Rows are points. The last column is the point's height on a tilted bowl or saddle (a function of degree 2), plus a little noise. Along how many of its main directions does it bend up, bend down or stay straight?

Points:
[[-79  20 -34  24]
 [ 39 -52 -24 -48]
 [ 62  41   7 -57]
 [  8  -8 -37  -8]
 [ 16  12  84 -19]
 [ -2  27   7  -2]
 [  0  23 -39 -14]
 [  2 -13  74 -17]
 [ 87 -42 -22 -95]
 [  8  37 -35 -32]
 [ 82 -70  45 -78]
 [-39  13  -3  16]
 [ -9 -40 -38  -5]
 [-11  23 -18   1]
 [ 95 -14  39 -41]]
Directions: 0 up, 2 down, 1 straight

Points (26 x 5):
[[-62  58  29  35 -53]
 [-78  62 -87  -7 -95]
 [ 53  33  14  -4 -35]
 [ -5  92 -58  27 -71]
 [-71  49 -14 -29 -53]
 [ 70 -34   0   5 -37]
 [ 13  16  13 -45 -24]
 [-13 -26 -33 -43 -23]
 [ -4 -11   6   1  -2]
 [  2   1 -10   8  -4]
 [ 28 -16  43   9 -17]
 [ 52  31   7  -8 -32]
 [-55 -16   5 -12 -14]
 [-52  39  50 -18 -40]
 [ -5 -27  20   6  -3]
 [ 33 -17 -37  55 -24]
 [ 20  -7  40  34 -17]
 [-95  32  12 -41 -66]
 [  1  -8   0 -16  -6]
 [ 10 -15 -44  63 -22]
 [-54  29 -12 -28 -31]
 [-23  -8 -10 -87 -48]
 [ 41  20  10  -1 -22]
 [ 12  56 -39 -18 -38]
 [-38 -48 -34  70 -28]
 [ 54 -27 -35  13 -29]]
Directions: 0 up, 4 down, 0 straight

Points:
[[ -5  -1 -10 -45  51   6  11]
 [-51   7  23  19  25 -49 -21]
 [-21 -30  -8 -24  82 -31  -7]
 [-43  -6  58  -5   5 -22 -23]
 [ 28 -19 -59   0  -9  95 -23]
 [-60 -52 -35  60  15 -47 -22]
 [-36  12 -58  25  49  30  -7]
 [ 24  19 -17  -4 -42  66 -28]
 [ -4 -18   2   5  32   9   2]
 [ 36  24  46  -7  11  -1 -22]
 [ 25  58   5 -16 -30 -13 -21]
 [-83 -39  15  41  28 -43 -40]
 [ 25  -7 -31 -30  57  47  18]
 [ -4 -31  36   3 -51  38 -22]
 [-13 -53 -28   4 -19  14  -1]
 [ 61 -29  15 -21  29  59  -6]
 [-38   0  63  55  25   3 -61]
 [ 31 -75  47   5 -95  38 -57]
 [-31  -2 -24  40  44  16  -9]
 [-34 -27  19 -28   4  52 -11]
 [ 26 -23  41  37 -20  20 -33]
 [-68  -9 -52 -88  28  66 -37]
 [-48  -5  23   9  12  10 -17]
 [-22  37 -15   6 -39 -55 -16]
 [ 19  11   8  47  26  25 -18]
 [  7 -72  13 -37 -16 -54  -2]
 [ 30  26 -31 -16  41  59   3]
 [-58  36 -40  -3 -14  14 -23]
 [-78  -4  43 -27   3 -55 -26]
 [-18  -6   1  33 -61 -57 -18]
 [ 12  34   0  37   8  39 -19]
 [ 36 -64  20 -10 -18  19  -7]
 [-24   9  67  49 -35 -41 -36]
 [ -9  19 -24  -2  -4 -44   2]
 [-49 -37  -8  38 -39  -4 -15]
 [ 29  79  22  94  19  76 -95]
 [-24 -20  18  85 -47  76 -70]
 [ 33 -51  47 -76 -23  34   4]
 [ 18 -10  39 -16  13   3  -6]
 [ 41  91  22   7 -55 -59 -63]
 [  7  19 -31 -22  13  25   8]]
Directions: 0 up, 4 down, 2 straight
